Each wall is flat, endless, passes through zero and stands at right angles to its row. A trip goes straight from one point to another. Which walls does it cross, in order?
(in the rows, 128 means zero)

Walls:
(1): [ 87 126]
(2): [ 70 104]
(3): [185 185]
Trips:
[ 90 112] to [124  65] => none
[132  99] to [103 126] => 1
[ 89 148] to [110 115] => none
[ 72 109] to [82 85] => none
[150 166] to [127  56] => 3, 2, 1
[104 143] to [220 132] => 3, 2, 1
[ 68 140] to [165 132] => 3, 2, 1
[ 60 136] to [120 103] => none
[172 142] to [146 117] => none
[138 114] to [120  96] => 2, 1

Walls:
(1): [169 187  92 118]
(2): [130  56 187  83]
(3): [159 157 131 110]
(4): [146 148 214 108]
(5): [111 103  83 127]
(6): [177 141 144  60]
Trips:
[104  89 171 181] to [ 69 117 167  84] => 6
[118 112 120  94] to [100 118 128 175] => 6, 2
[144 169  89 204] to [ 81 176 121 175] => 3, 5

Walls:
(1): [159 146 139 147  85  59 148 143]
(2): [ 69 145 130 204 121 134 165 126]
(3): [ 96 130 133  79  93 112 166 117]
(4): [122  92 152 127 114 130  93 105]
Trips:
[115 180 167  62  96  73 159 165] to [155 108 104  18 183 103 114 126] => 1
[169 164 130  73 142 143 211 118] to [101 157 136 142 103  98 145 116] => 2
[ 75 183 101 124 138 105 172 114] to [152 158 113 132 124 101 181 161] => none
[136 150 176 123  93 116  87 165] to [105 119 101  62  95 110 133  50] => 3, 1
[ 76 140 111 163 159 120 153 166] to [132 110 129  96  97 153 144 123] => 3, 2, 4
[141  98  74 116 117 182 145 165] to [106 132 117 129 102 107 171  97] => 3, 2, 1
[131  82 138 133 129  71 133 150] to [171 175 176 130 118 162  98 135] => 3
[165 129 126 112  72 139 110  97] to [106 129 148 190 173  94 153 140] => 3, 2, 4

Walls:
(1): [182 107 199 141  88  87 176 143  63 151 124]
(2): [127 138 146 168 152 133 169 128 137 124 127]
(3): [126 198  84 105 141 121 155 119 113 112 234]
(4): [197  84 105 128 120 104 134 140 125  97  81]
(5): [106 118 145 186 128 111 152  62 112  93 103]
Trips:
[162 152 159  65  76 195 161 101 135 103 154] to [184 114 164 137 120 187  96 222 118  85 135] => 4, 3
[ 32 171  79  78 161 160 151 117 144 154 196] to [189 117 175 131 204 115 112 162 121 136 117] => 2, 1, 4, 3
[114 149 108 127  69 134 130 191 129  87  96] to [158 169  43 137  77 124 118 143 176 100 135] => 3
[118  92 162 153 155  93 112 153 103 108 183] to [156 127 124 124 116 152 182 128 132 101  97] => 4, 3
[158  95  81  87 129 216  81 177 188 115 114] to [146  93 156 186  89  38 154 172 102 159  61] => 1, 2, 5
[148 170 100 130 133 126  49 117 151 131 144] to [137 195 108 149 154 180 181 186 142 151 147] => 2
[184 133 128 138 122 118 107 114 120 115  92] to [141  82 142 152  94 124 124 137  94  54  65] => none
[159 177  78 146 180 152 125 134 186 179 161] to [154 124 158 128 137 133 147 115  13 143 128] => 1, 5, 4
[124 197 135 137  74 111 140 133 143 125 113] to [121 160  93 164 100 174 174  87 174  97 129] => 1
[122  77 136 135 111 127  87 104 154  84 118] to [158 118 145 100 124 154 127 107  64 101 126] => 1, 3

Walls:
(1): [155 141 100 108 162 196 130 193 188  95 116 148  66 140]
(2): [203 101 131 163  85 191 135 148 106 125 119 112 123 120]
(3): [108 123 155 129 109 199 176 123 123  95 174 121 178 159]
(4): [ 78 169 103  93 135 120 153 117 102 194 165 124 133 103]
(5): [ 86 114  35 105 139 127  71 142  91 139 100 145 146 134]
(6): [ 57 130  76 137 108 151  81  34 130  81 115 114  90 188]
(7): [100 249 202  84 138  94 101 129 152 115  62 100 112  63]
(8): [171  85 142 137 136 158 154 199  74 117 174 110 115  87]
Trips:
[ 91 152 105  90 118 145 176 103 108 116 146  96 129  84] to [123 141 126  79 128  56 203  66  60 161  86  88 171 136] => 8, 6, 3
[120 168 135  94 103 153 100 137 139 103 120 156 120  88] to [123 126  97 205 111 135  60 128 165  71  66 147 132 152] => 4, 2, 7
[127 123 158 133  66 127 121 128  77 122 140  90 101 125] to [103 140  75 161 171  90 172 145 122 144 133 132  94 143] => 4, 7, 3, 5, 2, 1, 8
[131  89 125 127  50  90 127 170  97 106 158 129  89  85] to [ 66 151  95  74 130  68 126 134 127 165 121  90 170 132] => 5, 4, 2, 7, 8, 6

Walls:
(1): [135 177  98  92 132 114 119 125 134  86  70 170 148 121 151 134  53 107
 112 114]
(2): [137 165 168 146 124 172 112  98 139 147 198 122 148 124 100 135 138 118
 120 124]
(3): [ 75 155 175  88 152 141 154 124 104 135 163  95 134 180 160 134  88 113
 111 143]
(4): [ 97  95 112 153  81 125 123 129 126 117 128  55 148 148 152 107 121 163
 141 119]
(5): [ 93 162 135 180 157 105 185 164 171  99  81 140  93 138 142  97 133 198
  94 139]
(6): [132 153 104 115 136 146 106 172 151 160  79 115 153 150 150 120 107 113
  79  74]
Trips:
[186  88 141 121 187 140  80 149 148 120 160 109  94  70 116 121  69 121
 176 132] to [115 143 117  68 149 147 169 103 140 115 161 106 151 158 113 124 171 103
 140 114] => 3
[113  94 157 125 114 124  96 108 110  94 174 157 111 156 111 155  99 152
 190 110] to [ 85 100 166 165 125 120 107 160 114 110 124 118 141  85 105 142 176 147
 167 125] => 3, 5
[176  60 140 116 152 123 125 158 116 140  90 117   7  81 178 117  66 107
 186 144] to [114 157 112 133 162 142  64  88  92 124 111 183 125 141 153  98 127 168
 129 108] => 5, 6
[123 147 128 161 177 148 178 126 195 128 162 100 125 105 148 111  91 108
 118 120] to [144 157 127 130 155 130 148 152 149 122  70 130 141 154 135 157 152 142
 136 115] => 2, 3
[135 126 176 163 125 141 130 126  95 144 109  85 159 104 150  76 153  97
 113 152] to [106  87 117 115 150 167 142 149 128 154 159 116  80 129 163  81  88 142
 138 193] => 6, 5, 2
[102 160  93 113 130 121 121 122  96 143 186 158 165 103 153 131 141 124
 106 114] to [124 158 119 117 109 130 119 132 144 152 155 110 137  93 101 128 149  85
 151 110] => 1, 3
[122 147 149 175 160 160 139 162 150 123 116 124 148  96 150 175 116 103
 166 161] to [139 126 107  95 118 144 176 149  90 189 134 139 124 149 172 106 126 126
 137 146] => 6, 1, 2, 5

Walls:
(1): [156 184 140 110 128 121 183 106 122 144 149  92 123 123  71 129 186 145
 132 123 175 113 145 177 103 113 140 180 129 132 150 215]
(2): [138 133 129 132 136  98 125 132  88 131 102  68 196 115 139 108 183 142
 192 149 174  92 119 105  96  99 139 174  96 124 107 169]
(3): [ 77 110 217  87 118 123 172 157 196  94 113 185 154 159 107 112  30 113
  96 159 152 176  97 172 143 145 103 162 140 146 140 130]
(4): [144 177 191 142 121  89  91 149 149  77 102 123 104 137  67 157 163 128
 143 135 128 126  80 117 132 100 131 141  88 143 109 120]
(5): [113 145 148 134 104 143 134 173 152 133 107 106 168  43  95 144 157 162
  83 167  46 215  92  61 131 103  86 199  69 146 136 151]
(6): [131  96 101  54 121  80 153 122 134 136 105 102 178 120 150  72 169  95
 119 119  87 107 131  63 101 130  93 164  83  74 151  95]
(7): [115 150 204 131 110 115 143  88  80 190 206 178 102  91  46 118 175 159
  94  89 168 160 160 143  96 122 196  92 126 111 112  51]
Trips:
[120 131 139 101  88 102 147 176 107 142 165 175 127 114 105 105 195 140
 140 109 211 135 195  26 100 189 121 144 112 144  92 122] to [131 114 141 212 107 156 109 167 133 189 132 112 113 136 122 116 129 177
  99 100  96 110 144 186 168 122 100 173 139 168 164 157] => 4, 6, 2, 7
[114 161 113  81 167  78 157 171 164 201 153 149 159 166 124 131 170  99
 103  95 125 137 168 125  43 115  68 185  93 139 127 141] to [ 96 110 114 102 115  86 113 118 209 139 132 109  57 140 117 105  85 107
 202 128 171 144 149 183  89 108  49  64 178 138  89 210] => 7, 5, 2, 6
[ 86 109 165 152 148 148 120 158 205 137 185 166 118 134 109 126 103 164
 113 100 109 125 105 102 159 135 155 137  92 110 149 115] to [113 127 109 165  93  98 150  91 190 136 131 118 103 136  68 156 137 114
  87 134 120 189  96 176 159 184 103  93 136 120 143 100] => none
[164 113 131 146  97  86 120 148 152 112 131 151  72 164  87 120 107 166
  97 112 218 145 133 169 110 245 120 186 112 178  73 165] to [131 101  81 149 130  89 129 129 130 146 122 164 126 131 127 119 103 107
 149  91  77 137 196 162 136 112 208  75 105  96 107  56] => 1, 4, 3, 6
[ 97  95 115 101 164 177 138  98 109  60 219 118 107 141 109 128 180 173
 150 162 180 148 152 149 116  96 155 141 153 170 157 174] to [138  67 140 105 124 155 140 122 166 116 133 189  96 130 135  96 176  99
 126 117 145  92 169 115 181 157  55 153 210 146  60 103] => 3, 2, 1, 7, 6
[151  67 118  58 145 127 162  71 139 128 182 194 164  25 132 136 163 111
 149 154 128 101 107 140  87 116 121 114 114 127 163  89] to [110 181 148  75 176 165 152 181  64 188  91  78 120 153  96  95 118 124
  91 127 131  62 125 155 107 176  99 190  90 179 161 141] => 3, 7
[124  99 120 114 133 138 118 122  91 110  52  92  98 132 208  76 144 162
  81 187 133 149 168  91 168 143 102 172 114 117 128 106] to [115 107 121 125 171 175  81 143 148 133  85 153 160  73 124 125  76 164
 126 133 130 186 121 133 171 126 108 157 108 117 176 130] => 3, 2, 6
